Each row of a before or after table is a point. One or more steps were done to the points. Then noise was added and the rows were shuffled. The steps act on how far a point lies along the listed directions, d1 being the first. Name the steps. A step turns or swaps two directions, mirrors them in a line or flattens them onto one, adds a multiple of one to another, or multiplies one. Angles are multiples of 10 degrees, from the lower direction toward the higher: turns from -170 to 170, lines from 10 to 170 but not 90. Use the fewest steps. Two steps may share a direction if one is a turn and the other turns, adds or multiplies; they go together, in the order done. Otherwise the lowest direction goes first.

Directions:
(1): [ 10 -59  10]
(2): [-58 -12 -14]
(3): [-15   7  58]
Before, 12 rows:
[[  4 -47 -48]
 [ -2   4 -44]
 [  3   0 -33]
 [-70  -1 -65]
 [ 31  -1 -26]
 [ 13  26 -40]
 [-43  27  10]
 [-38  35 -35]
 [-28 -34 -29]
 [ 41 -28 -53]
 [-51  76  22]
 [ -9  20  -7]]
After (12 x 3):
[[-12  16  -2]
 [ -8  27 -46]
 [-12  -7 -31]
 [-44  11 -12]
 [-84 -51 -16]
 [  6 -23 -65]
 [-22 -62 -34]
 [ 11  10 -39]
 [-23 -10 -39]
 [-24   8  30]
 [-27  60  43]
 [-35 -60  -6]]
Steps: add 0.7 times d2 to d1; turn d2 and d3 by 30 degrees

Directions:
(1): [  2 -42 -10  29 -38 -67  30 -16]
(2): [  4  43  -6  41  57 -45   4  29]
(3): [ -3 -58 -37  -1  54  -1 -39 -23]
(4): [ 54 -41  22  14  22  29  43  36]
(5): [-34   4  27  31  27  24  43 -61]
Before (12 x 8):
[[ 11  -6 -32 -61  15  58 -66  26]
 [ -8 -19  -9 -48 -47  26  -4 -18]
 [ 35  -6  27  66  29 -44  40   2]
 [ 21   7  32   4  28  22  42  29]
 [-12 -35 -37  25  36 -43 -11 -29]
 [-33 -32 -29  23  63 -35 -33  -9]
 [ -2  60  23  39  44   4  41   8]
 [  6  -5  32 -10  29  49  40   8]
 [-18  -8 -21  -4  44 -14 -20 -34]
 [-30  16 -48   8  -8 -36 -73  -1]
 [ 16 -23 -36 -38  11  22 -72  10]
 [ 14 -20 -19 -86 -24  44 -80  15]]
After (12 x 8):
[[ 18  44  31   6  12  -1  42  12]
 [-19 -18  24  -3 -53  35  49 -57]
 [ 58  14 -12  20   3 -54  -3  72]
 [-33  50  28 -13 -50  23 -23 -62]
 [-34 -25  -3  14  -6 -39  26 -48]
 [ -1  78  25   2   6  19  16  19]
 [ 54   8  18   9  -8  42  -3  80]
 [-15  61  45   9 -22   4  38  45]
 [ 18 -18 -31  -7  63 -25 -10  10]
 [ 71 -35 -26   7  35 -80 -18  84]
 [-36 -19  -5  -7 -27 -29  16 -40]
 [ 59 -22 -34  34  -5 -78  15  73]]
Steps: turn d1 and d4 by -150 degrees; turn d2 and d3 by -130 degrees; multiply d5 by 1.3

Directions:
(1): [-13  35 -63  44   3 -58   0 -17   8  16   0 -71  14  22]
(2): [ 36  -5 -17 -62   6 -26  20   0 -68 -58   0 -21  47   3]
(3): [-32   3 -17 -54 -12 -26  25  59 -26  34  15 -12 -76   1]
(4): [ 36  32  14 -24  19 -28 -61 -11  26 -29 -17 -25 -45 -67]
Before, 11 rows:
[[ 14 -23  28   7   5  33   8 -35  -2 -15  -3  49  57  13]
 [ -6  13 -11  81   0 -11  -6  -8  32  18   3 -16  21  26]
 [ -7 -20 -10 -25   1  -5  24 -15 -29   4  10  14  40  32]
 [ 19   0 -27   3   1 -31  39 -14 -43 -16  -6 -16  59  49]
 [ -4   8 -17  23 -14 -25  -6  -3  38  37  -2 -18 -21   8]
 [-14   5 -14  51  -5   4  17 -22  -5  10   7   8  30  31]
 [-15 -29  35  36  -5  63  -4 -25  32  13 -11  48  21   1]
 [-11  24 -44  14   6 -36   3  24  26  48  12 -23 -47   5]
 [-15 -13  31 -18   0  25  12  19   7   6  15  31 -34  -1]
 [ 42  23 -36  -5  15 -34 -19 -16 -23 -45   1 -28  42  -7]
 [-28  -4 -17  53 -16  29  34  -3   1  28  15  -2  -1  25]]
After (11 x 14):
[[ 12 -59  53 -64  -9  73  31   8 -47 -37  -7  73  36  -1]
 [ 16 -35  72 -58   6  57  10  16 -17 -39  11  69 -10 -20]
 [ -7 -45  59 -24  -6  66  22   0  -5   4   5  93  17  10]
 [-21  44 -59  73   3 -43 -25  -6  44  43   9 -44 -24  11]
 [-16  16 -44  45  -5 -25  26 -21 -23   8   7 -25  41  43]
 [  2  31 -73  51   1 -75  23  -1 -26  -7   8 -85  53  49]
 [ 22  49 -93  19  20 -89   2 -13  -5   3   3 -87  17  16]
 [  0   3 -42  32 -10  -1  41 -18 -40 -10  11 -35  43  30]
 [-23 -16   6  18   0  14   6 -21  19  38   7  31  13  27]
 [ 19  25 -63   5  -7 -72   4 -17  -2   1  -3 -69  26  20]
 [-29  26 -42  96  -5 -34  20 -23  35  58  -6 -33  11  59]]
Steps: multiply d1 by 2.5; multiply d2 by -1; flatten d3 and d4 onto the line at 70 degrees

Directions:
(1): [ 68  17 -10  10  -3 -41   5  -6 -37  44 -91  -3 -30 -18   3 -11  22   1
  21 -12  39 -39  34 -64]
(2): [ -7   6 -15  48  14 -44  10 -29 -81  -2  50 -27 -28   9 -24  56   9  29
 -14  28  28   9 -77 -25]
(3): [ -1  -4 -20  12   5  15  12 -58 -51 -60  -6  59 -10 -26 -10  -2 -72  -1
 -53 -11  32  22  67   9]
(4): [-51   4 -39 -25   1  53  41  17 -31  48  19 -12  13 -15 -15  49  26 -43
 -30 -38  28 -80  23  15]
Before (12 x 24):
[[-16  -9 -15  -7  -2  -2 -10   0   9  -7   6  13  -1   2  -6  -5  -8  -4
  -11   6   5  11   7  -1]
 [ -2  -4 -10  19  -1 -25   8 -20 -29  -8   5  21 -16   4 -22  -2 -15  20
   -8  -5  12   5   2 -14]
 [ 15   0 -16 -19  -1  11  14   5  -2   9 -37   6 -15 -22   1   5  -2 -11
   -7 -14  26 -19  58   4]
 [-18   2 -14 -23  -2  26  -1  13  43  14  -4   5  22   0  18  -3  -2 -14
   -8 -11  -1 -19  31  24]
 [-45  -4 -11 -33   1  33  12  34  29  41  27 -28  21   6  -6  27  51 -18
   -3 -18 -16 -30 -29  23]
 [-67  -9 -13 -28  13  44  20  30  15  15  57 -11  25   1 -11  39  24 -25
  -19 -17  -9 -41 -32  34]
 [-45  -7 -17 -27   5  34   6  15   4  10  39 -10  20   0   0  21   1 -10
   -6  -7  -8 -27   1  18]
 [-37 -14 -28  -5  11  58  17 -13 -14 -16  24  27   9 -20 -16  23 -26 -22
  -23 -18  15 -17  34  24]
 [-15   3  16 -23  -3  23  -1  37  48  37  -3 -37  28   0   8  -1  48 -28
   21 -18 -14 -49  -3  -1]
 [-29  -1  -1  -8  -7   4  -7 -15  -7 -29  32   7   7   9   2   7 -39  -7
  -22   9 -10  20  -1  19]
 [-26   2 -16 -24  -8  20  18  32  25  45  -5 -25   3   7  -5  10  47 -23
   12  -4 -15 -38  -8  12]
 [ 24  16   0 -22  -4  13   8  38  32  70 -37 -30  -2  -7   8  -2  47 -23
   29  -5   6 -53  10 -29]]
After (12 x 24):
[[ -7  10 -19  -9  -6 -10  21  34   1  70 -17 -47 -11  10  -9  24  72 -14
   26   3  -2 -51 -38 -17]
 [ 18   1 -35  10  10  13  20  -9 -47  36 -40   4 -16 -27 -16  25  11 -14
    5 -19  43 -53  32 -35]
 [-16   6 -13 -24   0   7  15  37   8  72  -4 -43   5   4  -6  32  73 -13
   12 -18   0 -49 -36 -11]
 [-19  -1  -4  -9  -7   8  -5 -24 -13 -32  14  21   5   1   3   0 -50 -10
  -26   2  -3  20  23  16]
 [-12  -7 -18  -2   1  -7  -9  -5   0  -6   5  14  -6   2  -7  -1  -9  -1
  -13   7  11  11   5  -5]
 [ -9   9   9   7   4 -14   5  27   0  53  16 -63   8   6  -4  33  69  -9
   25  -1   4 -53 -58 -27]
 [ -9   4 -21 -19   5   8   7  17 -17  41  -3 -21   3  -6   0  22  22  -5
   10 -10  11 -49   2 -18]
 [ 26  23  -3   1   1 -19  10  44   5  94 -13 -67 -15   6  -1  29  79  -7
   43  14  11 -59 -55 -50]
 [  2  -7  -2  -4  -6  -6   3  -5   9  -5 -17  31  -3   0 -10 -29 -18   8
    1 -18   0  -1  34  -4]
 [ 37   9 -20   4   3 -32  17   8 -37  44 -43 -29 -36 -15  -6  29  36   5
   12  -1  42 -35   9 -35]
 [-15   4 -17 -25   9  13  22  38   1  58 -13 -22   5  -9  -5  29  52 -25
    5 -24  12 -74 -14 -13]
 [ -3  11 -25  16   6 -20   8  -5 -25  31   9 -22  -5   4   3  36  19   8
   -7   8  28 -26 -24 -14]]
Steps: add 1.5 times d4 to d1; turn d1 and d3 by -30 degrees; multiply d2 by -1

Directions:
(1): [-12  32   5   9  15 -31  65 -27 -17 -26  -6  -7 -10  15  -5  19  22  22
  29  10  26  -8  28 -17  28  15   8   1 -25  38  24  80  13   2 -59  -6
   5  -8 -13  18 -37 -69  68 -20  21  -7  69   5  52  -6  -5  19   3  49
  -9  25  15   8  21  12  23 -44  23  67]
(2): [ -1  14  14  37  14   5  24  -2 -31 -17   5  -4   7  69   4 -18  -5 -24
 -73 -25   4  16 -52  46 -13  21  24  11 -52  10 -23  -4  36  26  -9   1
  57   0 -51   1  -5  -8  44  10 -13  30 -48  25 -17 -69  -6  14  -1 -36
   3  35  15 -29   7   3  30  45  83 -23]
(3): [ 28  -9 -27  59 -55 -18 -33  15  44  -1   6 -61  -2 -10  -6  25  82  -6
  -8  35  18  41 -31  39  35 -51  -4  13 -23 -56  30  34   8   8  19   5
  45  33 -26  -5  -7 -33 -35   0  14   2 -10 -26   6   9  12  14  80 -18
  17 -21  34  18  12  11  43 -10 -28  12]
(4): [ 95   4  15  37  -5  20  -7 -44 -19  39 -27  23 -23  45  43  47  45  -8
 -59  34  21   5 -11  -2   7 -19 -47  19   1 -20 -11 -21 -16 -26 -11  -9
  -3 -12   6 -14  36 -12  35  -7 -45 -69  38 -41  -4 -28 -26  17 -53  14
 -21 -15 -18  11 -16 -28 -49  21 -13  21]
(5): [ 18  38 -31  15 -52  -1  33  23 -29 -47 -25  42 -28 -37  45  18  20  -8
   8 -27 -10  46  16 -12 -24 -34  31  36  21   9 -14 -17  13  -8 -32  -1
 -73  -8   2   2 -22 -32 -11  37  23  18 -24 -15  28  -2  10 -51  42 -16
  37 -10  -7 -30  15 -89 -24  56  32  25]
(6): [-18  16 -20 -15  30 -31 -27  21 -66 -39 -54 -14  89  10 -61 -34  21   9
  -8  22  23  10  22  37   7 -11 -32 -13 -16 -12 -26  -7   4  23 -10  24
  -4  30  -4 -31  42 -20 -13  -1 -26  17  13 -46 -18  62 -22 -52  -9  19
 -38  -3 -34  17 -45 -34  25  17  39  37]
Before (11 x 64):
[[-32 -18   4  -7   9 -11   3  -2  22   6  29 -19   0  19 -14  -8 -11  -2
    5 -16  -7  -4 -15  10   8  14  12  -8 -10  -3  18   5   6  13   7  -6
   38   0 -20   2 -13  11   5  -4  10  14 -18  14   5 -10   3  21   7   0
    6   4  12 -14   9  33  10 -14  15 -18]
 [ -1   8  -1 -11   0 -21  -3   1  12  -6   2 -16   6  -6  -9  -3  15   1
   20  19   6  10  12   3  15  -9   7  -7   6 -12  19  46  -3  -9   3  -2
   -4   4   5   2  -9 -18  -5 -14  10  -7  20 -13  16  25   7   5  25  18
   -6  -5  12  20   3  23  16 -36 -18  19]
 [ 36  11   2   0  -1   5  -3 -22  13  21  -7   5  -2  15  14  26  18  21
   -1  15  15  -4  13 -11   8   6 -15   5  -4   3  16  16 -13 -11 -20  -7
  -12  -5   4   2   5 -16  18 -19   2 -36  38 -12  22   2  -9  10 -26  23
  -25  -8   5  13   9   2 -11 -22 -26  19]
 [ 39 -12   0  25 -27   6  -5   7  25  24  12  -6 -28   5  23  16  24   0
  -18  10  -3  13 -12   2   7 -18 -10  11  -1 -19  15  -6 -11  -8   5 -16
   -4   2   4  -6   5 -10 -13  10   2 -21   3  -5   4  -9   8  10  19  -8
    3 -20   1  10  12  -5  -7  -2 -35   9]
 [-11 -15   0  -8  19  -5 -28  20 -13 -15  -2 -29  49  16 -32 -25   2 -12
  -12   3  -5   7 -21  31  -4  -8  -8   2 -26 -22 -11 -11  -1  22  15   4
   25  16 -17 -12  21  21 -20  10 -11  14 -33 -12 -16  15  -1 -17   5 -11
  -17  14   6   6 -15   0  36  11  20 -16]
 [ 19  16   0  20  -5 -14  -2 -19   0  -4  -9  -5  -7  -4  -7  22  31  16
    7  12  24  -1   1   0  13 -16  -7   4 -11   5  16  33   1 -11 -17   2
   12   3 -10  11  -4 -40  18 -13   7 -22  46 -14  15   9   1  11  12  20
   -1   2  18  10  14   5   2 -33  -5  40]
 [-24  -1   3 -12  16   2 -17   3  -6  -2   7  -9  16  -7 -22 -33 -25   2
    4  -6  -7  -5  16  -1  -9  -1   2  -7   1   6 -20  -7   7  11  17  -3
    7   8   0  -8  12  24 -14   3  -1  19 -23   2 -14  11  10   1  -2   7
    0   2   4   4  -2  20   3   8   0 -21]
 [ 19 -10  -6  11 -30  11 -22  19  28   4   2   1 -25 -33  22  18   9   3
   18  -1  -7  10   2 -10  -5 -28   3   2  24 -29  13 -19 -12 -12  20  -1
  -32   2   6   3  -1   9 -30   4  -3 -16  -7 -13  -1  17   8 -11  19  -3
   18 -23  -3   1   6  -9 -24   8 -45 -11]
 [-53  13  18 -14  23   2  41  -6  -6  -6  19   7  -8   8   2 -17 -57  -1
    8 -37 -20 -16  -3 -11 -15  44  44  -4 -10  38  -1  16  19   8 -14 -12
    2 -15  -9  32 -35  -5  31  -3  12  28 -14  58   8 -31  15  16  -5  -9
    7  23  12 -11  23  21  25 -11  36 -16]
 [ 22  -4  -9  35 -26   4  -2 -14   6  11   0   0 -15  -9  16  34  18  -8
    3  17   2  14  -2  -5   7 -12   5   6  10 -21  11   5  -1 -11   5  -3
   10   0  -8   1   4  -8  -9   3   1 -21   1  -6  10 -13   5  12  11  -1
   16 -12  14   6   4 -15  -4  -3 -24  17]
 [ -8 -24   4 -17  12  11 -16  -1  22  15  11   1  -6  -4   9   2 -34   3
   20  -4 -15 -10  12 -18  -4  14  -8 -16  13  -5   8 -21 -18 -13  19  -7
  -10  -1  27   4   7  42 -18 -10 -17 -17   6  12  -6  16   1  15 -14   6
  -13  -8  -4  19   5  25 -25 -20 -27 -20]]
After:
[[-20   0  -1   2  26  -8 -14  27 -47 -37 -13 -24  64  42 -35 -41  -2 -22
  -41 -13  -4  19 -35  53 -16   0   3   8 -48 -14 -30 -18  18  36   3   9
   35  17 -38 -15  21  12  -3  20 -17  37 -58  -9 -23  -5  -5 -30   5 -25
  -18  29   3 -10 -18 -19  49  43  73 -17]
 [ 39 -13   2   9 -17   7  -8   3  20  30   7   3 -25  -2  20  16  15   6
   -6  15  -4   2   2 -10   6 -14 -20   4  10 -14  12 -12 -21 -15   3 -16
  -20  -1  19  -9  13  -3 -14   6  -2 -32  19 -10   4   5   4   5  -1   4
   -6 -24 -10  17   4  -7 -21 -10 -48  15]
 [ -2 -21 -16 -30  -8   2 -28  10  28   8  -5   5  -3 -50   8  13 -16  16
   59  11 -14  -3  43 -36   2 -12 -19 -14  42 -16  17 -20 -32 -25  16  -5
  -54   6  52  -1   9  33 -50  -7  -5 -27  26 -14   9  63   7 -11   4  23
   -9 -32 -15  31   0  -1 -38 -30 -62   3]
 [ 51   6  -3  -8 -18   9  -5 -27  32  34  -4  16 -27 -14  31  46  22  27
   26  22  10  -8  31 -38  10  -6 -21   8  24   1  27  15 -30 -29 -19 -13
  -42 -12  27   5   1 -13   4 -20  10 -57  56 -19  36  17  -4  11 -24  34
  -19 -25   2  19  14  -6 -35 -36 -66  27]
 [-55  19  22  20  15   4  57   0  -4 -18  35  -7 -16  42  10 -23 -51 -18
  -33 -55 -20   3 -45  21 -20  50  71   7 -45  37  -4  23  46  25 -14 -14
   45 -12 -47  39 -53 -13  49   7  18  54 -54  81   3 -81  21  31  22 -42
   23  42  37 -32  41  30  55  13  80 -35]
 [ 26  10   5  10 -11  -3   4 -27  18  12   2  10 -35 -21  13  36  18  21
   25   8  15 -12  11 -26   9 -13  -4   6  10  13  24  29  -9 -26 -17  -6
   -8 -10   8  19 -14 -30  16 -14  13 -37  57  -6  25   5   6  21   3  26
    6  -4  18   9  23  10 -21 -44 -32  34]
 [ 21  -7  -4  20 -16   7  -4 -20   8  21  -1   7 -16 -14  15  35   7  -4
   13  20   0   1  10 -19   6  -6  -5   0  21 -17  11   0 -10 -18   6  -5
    0  -5   4   1  10   1  -9  -2  -3 -33  15  -7  10  -4   3  14  -6  11
   10 -14   6  11   0 -11 -17 -15 -39  17]
 [ 12 -22 -10 -25 -17   5 -45  18  36  18  -9   1  -9 -68   2  18   6  22
   63  22  -6 -11  40 -35   6 -32 -25 -14  54 -34  23 -18 -38 -25  28   2
  -61   5  41  -5  15  19 -54 -10  -5 -37  33 -33   1  72   3 -21   2  31
    0 -43 -21  27 -12  -3 -40 -27 -95   5]
 [-28   5  -5  -9  11  -4 -16  12 -15 -17  -1 -10  26 -12 -25 -37 -18   2
    3  -7  -6   6  18   7 -10  -7   5  -2  -1   4 -24  -7  13  17  13   0
    2  14  -4 -10  11  17 -20   9   2  29 -30  -3 -13  19  12 -11  10   3
    2   1   3   1  -4   6   9  17  12 -15]
 [ -1   4  -4 -34  -9 -17  -3   0  29   2   6   1 -13 -44   4   9   5  10
   59  19  -4   0  38 -29  13 -13   7  -9  38  -5  29  43 -19 -26   3  -8
  -44  -6  33   8 -17 -10 -20 -15  22 -21  37 -14  30  46  14   0  22  32
    2 -19   6  25   7  18  -9 -53 -56  25]
 [-36  -4   2   6   3  -9  21   5   6 -14  27 -10  -2  33  -4 -14 -14 -12
  -16 -34  -9  11 -30  23  -4  17  34   3 -24   6   5   1  22  22  -3  -7
   39  -4 -37   4 -23   3  18   8  13  34 -44  24   4 -35   4  13  18 -18
   16  18  15 -33  17  16  16  15  54 -23]]
Steps: add -0.7 times d1 to d6; multiply d2 by 3; multiply d3 by 0.4; multiply d4 by 1.3; multiply d5 by 0
